Each row of a before or after table is a point. One or more steps were done to the points. Then noise was added and the rows were shuffled. The steps act on how far a point lies along the listed directions, d1 being the first. What was done? A step turns or swaps two directions, mirrors them in a line or flattens them onto one, adds a multiple of one to another, or multiplies one. Angles are multiples of 10 degrees, from the lower direction toward the higher: turns from -170 to 170, lines from 10 to 170 but not 90. Use the fewest steps. Two steps may share a direction if one is a turn and the other turns, adds or multiplies; they go together, in the order done. Otherwise the lowest direction goes first.
(in the rows, 128 means zero)

Directions:
(1): [152 175]
(2): [ 81 152]
Before (10 x 2):
[[ 84 143]
 [137  88]
 [ 70 161]
 [108  98]
 [121 179]
 [117  65]
 [ 91 127]
 [138  87]
 [ 74 174]
 [157 121]]
After:
[[115  60]
 [ 97 133]
 [134  78]
 [132  83]
 [154 112]
 [127 188]
 [109 101]
 [ 89 155]
 [ 80 179]
 [ 81 193]]
Steps: add 0.3 times d2 to d1

Directions:
(1): [164 179  95 150]
(2): [126  86  96 180]
(3): [ 70 147  87 116]
(4): [158 100  87  82]
Before, 13 rows:
[[178  86 141 155]
 [ 99 158 141 135]
 [102  96 139 154]
 [161 114 138 105]
 [175  88 125 142]
 [101 138 128 172]
 [105 156 152 119]
 [139 111 146  75]
 [157 108 116 154]
 [101  74 139  81]
 [161  64 141 116]
 [140  50 183 125]
 [ 96 148 138 158]]
After, 13 rows:
[[ 76  88 161 102]
 [135 108 171  86]
 [176 100 165 112]
 [205  68 159 147]
 [101 168 137 120]
 [101 153 104 170]
 [101 110 137 167]
 [174  54 233 162]
 [ 96 165 113 156]
 [177  96 128 154]
 [182  53 186 135]
 [ 90 174 118 133]
 [222  67 181 165]]
Steps: turn d1 and d4 by 30 degrees; multiply d3 by 2

Directions:
(1): [194  85 124 103 115 163]
(2): [111 156 106  88 175 182]
(3): [162 184 190 122 124 133]
(4): [135 165  89 167  79 166]
(5): [110 140 119  61  75 109]
(6): [172 159  80 122 154  80]
Before (10 x 6):
[[130 150 156 202 130 167]
 [150 107 162 178 202 148]
 [128 120 156  95  98 125]
 [178 165  93  91  83 153]
 [122 111 124 108  93 145]
 [156 111  67 114  78 126]
 [ 90 145 113  96 122 111]
 [126 107 142 185 169 189]
 [144 111 177 225 169 137]
 [170 111  90 102  75 171]]
After (10 x 6):
[[ 99 132 135 202 165 180]
 [124 113 190 220 185 118]
 [110 127 161  96 105 113]
 [ 94 150 106  99 116 118]
 [169 114  90 103  71 170]
 [145 114 159 181 200 151]
 [106 162 160 212 135 152]
 [104 121 126 112  96 136]
 [202 153  85  87  71 171]
 [176  94  72  99  81 131]]
Steps: add 1 times d6 to d1; add 0.7 times d2 to d4

Directions:
(1): [166 124 170 137 126  98 144 209]
(2): [146 137  96 108  97 150  48 162]
(3): [121 170 148 160 145 211 139 149]
(4): [161 166 179 101  69 130 133  89]
Before:
[[163  86 107 123 139  79  98 188]
 [143 134 113 129 122 126  50 183]
 [147 116 168 182 164  96 208 198]
 [124 167 149 144 109 158 120 144]
 [153  82  91  88 130  85  46 173]
 [ 86  72  91 115 164 104 144  71]
 [129  99 103 110 115 140  76 121]
 [141 192 151  85  60 166 120 102]
 [130 132  95 123  87  98 112   7]
 [126 130  97 167 137 165 119 148]
 [ 87 102  68 121 128 120  68 126]
 [174 177 190  74  32 118  95 105]]
After (12 x 8):
[[170  76 140 100 139  52 102 195]
 [143  90 159 131 138 100 150 154]
 [167  92 100 109 118  83  78 167]
 [122 165 152 146 114 155 127 151]
 [100  75 116 112 154  89 164  69]
 [120  97 154 136 134  61 163 154]
 [161 132 160 136 127  93 103 200]
 [124 169 158 129 124 158 173 162]
 [124 105 129 173 155  71 193  75]
 [125 147  57 118  90 175  41 103]
 [147 136 135 156 115 139 144 140]
 [138 147 159 130 120 135 123 174]]
Steps: swap d1 and d2; flatten d3 and d4 onto the line at 20 degrees

Directions:
(1): [146  99 118 160 107 131 107 205  99  58 140]
(2): [115  96 162  52 128 134 139  89  91  74 158]
(3): [110 150 136 126  78 173 207 142 111 119  75]
(4): [123 172 114 113  52  87 110 131  80 160 167]
Before:
[[129 157 116 126 115 128 140 115 136 157 105]
 [117 165 127 122 120  97 139  99 131 180 126]
 [135 149 106 142  94  85  99 135 122 165 153]
 [138 119 130 112 137 108 108 131 106  96 147]
 [131 121 114 135 150 132 130 129 152 142 123]
 [139 128 123 147 113 129 108 152 122 123 115]
 [111 169 137 111 102 150 177 116 133 159  93]
 [124 110 136 120 167 131 121 110 148  99 133]
 [124 130 127 132 110 142 157 119 112 133 114]
 [146 132 119 144 146 126 109 113 149 143 129]
 [139 141 127 150 129 126 110 139 142 144 141]
 [133 117 119 117 144 100  79 113 149 139 162]
 [133 131 131 121 136 116 116 114 131 131 145]]
After (13 x 11):
[[ 95 182 147  66 144  93 158   8 150 234 128]
 [143 132 115 160  98 132 137 192 101  83 109]
 [129 126 147 108 118 141 131 124 115 110 147]
 [122 152 129  82 147 109 123  51 148 182 131]
 [119 169 136  89 178  95 102  37 180 229 144]
 [120 119 130 100 148 140 147 101 142 135 124]
 [146 101 130 135 104 130  95 177  96  69 137]
 [127 134 141  97 132 145 151  80 132 132 121]
 [120 135 132  91  75 106 138 113  91 128 152]
 [106 143 135  97  89 151 176 109 130 132 103]
 [123 147 133 120 117 133 152 109 131 144 118]
 [135 126 119 141 142 113 109 107 131 155 140]
 [120 134 129 143 144 151 157 124 154 116  97]]
Steps: multiply d1 by 3; turn d2 and d3 by 160 degrees

Directions:
(1): [ 81 118 142 178 139 122 128 205 126 181  78 124]
(2): [142  78 192 133 136  88 111 126 137 167 195  89]
(3): [160 100 110 194  81 158 137  80  81 172 125 140]
(4): [142  90 118  58 139 155 201 127 131 179 104 108]
(5): [180 151  89 115 155  65 114 149  58 140 114  99]
Before (10 x 12):
[[120  86 132  71 139 151 200 138 115 199 107 111]
 [119 178 143 151 139 105  49 138 152  35 152 151]
 [144 161  77 131 133 129  88  83 116  83 147 137]
 [126 127 128 197  92 168 113  86 115 143 121 153]
 [180 113  76  97 115 143 159  72 101 112 129 133]
 [122 165 105 147 106 156 104  92  98  71 124 178]
 [186  88  62 133 103 187 202  84  42 213  96 120]
 [120 197  39 148 123 126 133 147  95  90  82 184]
 [ 79 109 154 104 109 213 169 142 150 135  98 157]
 [161 115 124  92 128 130 114  81 109 108 179 110]]
After:
[[118 175 152 142 147  95  45 147 158  33 158 146]
 [139 110 134 209  86 159 109  78 103 162 135 145]
 [ 95  88 181 104 119 178 157 144 142 153 127 130]
 [199  75  62 156  91 189 200  69  22 231 103 119]
 [145 166  77 151 136  77 118 148  82 124 130 147]
 [153 123 111  93 121 147 121  77 112  99 160 123]
 [118  88 125  71 138 160 203 139 115 199 101 112]
 [192 103  84 102 113 136 155  64  93 124 141 128]
 [141 141 130 152 114 128  91  92  85  97 154 155]
 [150 153  86 130 136 119  86  85 112  92 158 126]]
Steps: flatten d2 and d5 onto the line at 110 degrees; multiply d3 by 1.3

Directions:
(1): [117 142 115 100 132 140 125  45  88 109  49 142 177 133]
(2): [ 76 172 119  87  71  64 141 127 133 144 171 120 177 154]
(3): [130 192 162 161 137 102 120 124 210  77  98 170 124 134]
Before:
[[143 166 151 140 171 136 116  91 145  99  59 144 127 117]
 [106 159 119 115  95 100 127 149 137 158 178 115 152 147]
 [133 141 140 152 108 113 128 185 168 123 177 131 118 134]
 [167 138 152 185 149 133 120 181 191  88 154 141  81 124]
 [120 102 111  99 107 128 125 109  86 154 140 116 135 134]
 [125 119 117 127 119 122 148 154 110 148 171 105 134 132]
 [152 111 124 120 154 147 131 113 105 120  66 131 137 110]
 [145 145 133 152 142 129 133 109 137 112  76 144 128 136]
 [115 165 131 133 136  83 124  79 132 114  92 143 155 145]
 [110 162 134 119 104  98 134 124 141 123 134 129 138 145]]
After (10 x 14):
[[135 102 118 115 125 140 130 125  88 148 132 105 123 128]
 [121 117  99 103 136 111 128  59  62 142  90 116 167 138]
 [140  99 127 150 109 126 131 215 140 150 213 104  98 124]
 [116 162 130 105 128 107 130  90 133 105  60 148 174 126]
 [ 91 176 118  72 109  89 132  71  96 138  94 114 194 140]
 [160  93 119 147 148 175 119 163 108 161 157 104  99 120]
 [156 117 137 166 153 146 141 169 143 124 151 123  96 119]
 [152 115 137 146 152 151 112 101 131 106  88 149 106 122]
 [114 151 114 110 106  99 143  94 102 139 102 128 168 148]
 [116 140 125 133  80  77 139 214 160 147 249 104 117 145]]
Steps: multiply d1 by 1.6; turn d2 and d3 by -130 degrees

Directions:
(1): [136  78 151 162 108 172 177 178 108  94 104 147 133 152 123 198  94 195
 171 113]
(2): [122 181 132 158 135 183 225 127 137 164 100  51 112 112 114 123 122 122
  83 146]
(3): [ 48 109 114 116 160  87 141 104 123 162 104 144  56 163 173 113  75 181
 105 131]
(4): [ 66  73 220 157 106 105 111  97 136 105 110  59 164 108 150 119 151 122
 124 111]
(5): [161  93  96 121 146 108 192 101 225  93 109 135 138 111 187 102 143 124
 177 144]
Before, 14 rows:
[[144 127 146 133 114 114  93 126 104 124 154 130 146 131 102 136 131 123
  134 129]
 [141 137 114 125 124 102 129 116 154 119 134 133 128 106 147 104 154 119
  138 146]
 [139 106 123 122 124 109  86 138 118 130 135 153 130 132 120 115 139 117
  140 131]
 [128  93  90 101 141  90  99 113 142 102 129 190 122 131 166 124 116 137
  168 132]
 [110 102  93  95 153  80 104 127 151 114 144 193 100 137 167  99 114 151
  148 136]
 [144 129 110 115 136 107  98 144 122 126 154 163 127 123 126 120 137 102
  130 118]
 [137  93 116 105 128  85  84 119 142 106 135 186 113 133 147 114 126 142
  150 134]
 [135 136  92 101 131 107 126 106 145 146 138 141 118 126 127 116 125 128
  132 130]
 [113 131 117 133 149 135 180 101 167 147 121  93 118 102 153 105 121 139
  104 142]
 [171  96  98 111 123 125 120 150 144  97 126 186 128 144 148 143 126 157
  178 126]
 [139 107 123 103 108  84  73 113 138 114 154 159 138 119 160 114 144 126
  155 120]
 [170 118  76  91 127 102  83 128 136 125 150 197 138 130 134 117 131 120
  160 131]
 [150  55 136 142 113 139 146 158 117  69 115 192 139 159 137 190 105 202
  216 110]
 [165 100  94 100 126 106  89 140 139 111 154 187 134 126 121 115 130 127
  175 134]]
After, 14 rows:
[[118 192  63  92 155 130  95 163  68 176 161 198  62 156  97 120  87 150
   88 140]
 [136 110  83  95 152  91  98 107 157 126 153 179 119 121 159 106 121 141
  140 133]
 [127  79 176 181  91 204 169 207  34  93 101 163 128 179  80 249  71 241
  182  97]
 [113 168  92 111 134 142  87 147  50 159 140 172  93 147  96 150  92 141
  102 129]
 [123 146 141 130 112 148  91 154  71 156 150 124 125 127  72 131 120 125
  110 130]
 [140 126 137 135 104 164 105 178  63 129 125 156 117 157  97 175 107 172
  132 115]
 [108 168 150 124 101 126  80 124  77 162 151 102 123 117 111 120 135 118
   87 120]
 [124 158 132 130 133 126 118 140 107 149 146 118 124 115 112 114 138  92
   94 121]
 [123 167 119 121 124 137  93 147  68 161 139 151  89 141  87 131 107 139
   85 137]
 [131 173 113 115 117 142  86 140  71 174 147 132 126 127  86 126 123 110
   91 128]
 [135 159  83  94 132 109 107 111 122 163 151 147 111 131 109 115 124 121
  117 130]
 [127 133 173 156 113 132 143 113 122 131 134  72 151 115 109 125 137 117
  116 135]
 [122 137 139 139 122 138 118 138 103 156 126 106 121 125 101 114 137 111
  103 134]
 [121 143 133 122 117  92  78 118 115 128 148 133 130 110 126 105 155 113
  118 137]]
Steps: multiply d1 by 1.6; turn d2 and d5 by 110 degrees; add -1.5 times d3 to d4

Directions:
(1): [105 104 134 121 113 136  96 117 142  82 121  73  99 191  73 122 152  87
  96 153  60  90  67 187]
(2): [ 75  99  80 141 124 105 113 175 130  62 172 147 138  95 105 129 176  62
 167 123 121 205 161 129]
Before:
[[ 90  93 101 138 133 144 123 161 112  95 144 132 148 103  97 127 171  94
  146 127 131 184 165 152]
 [140 128 128 120 139 120 151 127 124 137 133 118 143 116 137 128 111 141
  131 119 147 122 138 113]
 [160 160 144 124 138 143 155  93 118 191 108 146 146 106 177 132  91 177
  123 112 158  99 141  88]
 [164 160 151 119 131 128 147 109 126 184  89 144 118 121 156 138 101 184
  137 136 164  94 140  98]
 [124 125 108 139 125 116 137 154 113 108 124 148 156  82 125 130 132 117
  160 116 143 167 156 122]
 [136 125 120 134 148 128 124 119 134 152 113 116 113 136 136 124 124 141
  109 118 132 131 129 128]
 [ 91  94 102 136 115 124 113 165 130  58 148 152 133 102 101 134 174  67
  148 120 116 184 138 123]
 [140 135 146 124 144 122 137 121 134 130 128 127 129 131 112 114 125 130
  133 128 121 120 136 142]
 [172 161 157 119 146 146 156 119 116 194 105 157 147  98 176 144  83 187
  132 122 178 111 176  79]
 [145 154 135 135 128 149 138 118 122 173 100 135 138 137 133 134  99 151
  112 120 147 112 114 114]
 [102 114  93 149 122 106 111 151 141  82 150 142 130 104 118 132 146  87
  136 125 117 154 151 122]
 [130  99 120 111 130 127 131 139 121 115 134 107 130 135 101 106 164 104
  135 126 120 135 119 153]
 [148 150 129 132 129 137 161 138 106 164 126 188 157  85 180 139  95 180
  136 119 189 144 177  70]
 [118 127  97 131 125 115 130 132 121 114 136 154 148 102 146 131 126 120
  153 118 145 159 143 110]]
After, 14 rows:
[[ 83 104  77 156 119  99 107 167 141  61 163 147 132  95 112 134 162  63
  147 125 113 176 157 125]
 [162 164 142 135 131 151 147 107 120 193  89 140 141 133 145 135  83 173
  108 117 161 102 115 104]
 [ 64  76  79 141 112 113 102 185 133  23 167 153 134  98  82 134 200  34
  166 120 103 214 147 126]
 [117  88 116 109 128 126 122 143 126  99 137  97 124 144  85 105 173  87
  129 131 104 136 109 167]
 [192 180 164 119 139 131 164  97 124 224  78 162 127 105 185 141  74 222
  137 129 194  84 153  74]
 [119 127  97 146 128 109 139 169 109 107 133 170 168  57 134 132 137 115
  179 108 162 194 184 104]
 [143 135 150 123 142 125 135 117 133 132 126 124 125 135 108 113 126 129
  128 128 121 115 131 147]
 [205 187 167 123 156 146 184 113 106 246  95 191 165  59 224 148  51 236
  144 103 232 115 211  35]
 [117 129  88 135 129 110 137 141 119 118 144 173 160  77 158 132 126 118
  169 110 163 183 167  92]
 [ 71  83  82 142 129 136 115 180 113  69 161 138 154  90  86 130 191  67
  162 124 126 212 175 153]
 [149 134 129 122 143 121 158 128 122 149 132 128 151 105 148 128 104 152
  137 113 161 126 148 102]
 [141 128 122 131 149 130 125 114 132 161 108 114 114 137 138 125 121 146
  107 116 134 123 126 129]
 [173 175 130 134 141 133 190 146  93 209 125 234 180  33 228 145  71 221
  161  98 248 170 226  20]
 [191 180 158 124 144 147 175  84 112 236  97 169 159  86 213 135  58 220
  128 101 196  95 161  52]]
Steps: multiply d1 by 2; multiply d2 by 1.6

Directions:
(1): [139  79 141 122 104  90 148 175  87 103  61 178 113 113 147 122 133 114
 145 169 154 116  72  74 111 149 115 138 132 247  96  93]
(2): [123 191 112 153 114  97 175 175 135  72  95 154  82 171 194 174  84 143
 103  92  39 130 140  96 139 149 114 103  80 101 142 115]
(3): [ 95 178 162 112 109 150 162  55 117  70 131  53 136 148  96 122 165 107
 161 147 103 168 106  73  47 134 137 157  74 155 144 145]
Before:
[[118 134 146 127 114 118 138 129 110 101 106 119 109 128 120 114 142 134
  146 153 123 126 106  94 107 138 131 148 114 180 130 124]
 [119 170 122 141 128 124 151 138 143  96 118 131  94 159 162 141 124 136
   99 110  89 131 144 129 131 128 120 110  98  95 140 127]
 [137 108 108 136 145 138 110 143 134 161 141 146 135 124 114 122 103 131
  109 122 139 114 147 163 166 127 134 124 167  87 117 123]
 [141 117 127 125 129 134 108 136 133 143 121 144 124 115 142 120 131 137
  128 126 145 115 126 138 137 127 129 122 140 111 123 124]
 [147 132 107 142 121  86 144 185 127 102  83 185  92 138 175 150 108 127
  105 118  96 105 123 103 160 135 109 113 118 151 110 117]
 [129 142 144 136 120 130 141 114 121 105 108 128 128 148 128 122 151 116
  137 148 112 150 115  97 104 140 118 138 114 158 132 120]
 [121 135 130 140 133 140 115 112 134 136 151 114 133 139 125 124 124 135
  115 121 135 126 140 140 123 125 131 134 124 105 141 132]
 [140  96 119 137 128  97 130 177 130 130 107 170 119 126 159 135  98 141
  125 120 135 109 128 132 158 129 115 120 140 138 111 107]
 [126 134 123 126 141 161 113  85 141 153 180  98 152 125  91 109 143 129
  115 135 150 138 138 146 123 123 145 141 140  99 139 156]
 [131 130 109 142 133 108 134 163 127 125 109 160 117 138 159 143 108 134
  121 108 113 116 135 133 159 115 123 104 127 126 123 112]]
After (10 x 32):
[[133 220  88 164 125  92 170 182 161  70 105 162  68 183 210 189  74 147
   77  62   7 119 171 112 174 137 108  90  73  48 145 133]
 [129 142 113 144 134 111 135 157 150 122 131 143 116 146 162 149  90 148
  115  93  98 120 155 144 159 125 120 112 119  76 132 123]
 [125 169 103 152 128 102 154 170 135  99 104 158 100 160 182 163  92 141
  111  88  69 122 146 122 159 121 120  94 101 101 135 112]
 [127 108 137 135 123 125 120 130 114 129 123 135 129 129 129 118 129 128
  124 143 153 120 113 118 114 133 126 140 130 161 125 117]
 [138  82 121 128 135 131 114 145 115 154 119 152 138 112 105 110 118 120
  124 149 163 113 119 139 146 133 132 137 171 145 102 113]
 [120 199 114 158 110  88 191 189 134  48  71 168  56 184 217 172  93 142
   86  98  33 128 134  88 134 150 105  95  65 117 139 106]
 [127 164 134 143 129 140 136 108 140 114 130 119 128 156 131 130 141 124
  124 126  94 151 140 119 119 133 120 128 111 105 145 131]
 [113 164 134 133 131 141 123 105 139 121 149  93 117 137 112 120 134 145
  132 123 105 131 146 134 127 124 139 138 115  98 150 145]
 [137  61 142 109 130 147 103  98 106 166 145 125 165  90  71  80 169 111
  140 186 218 127  89 123 106 129 142 161 170 204 106 135]
 [140 112 131 121 129 139 105 127 131 145 124 137 129 111 133 114 138 134
  133 132 154 117 122 138 130 125 131 127 142 117 122 125]]
Steps: multiply d1 by -1; multiply d2 by 2.5; multiply d3 by 0.7
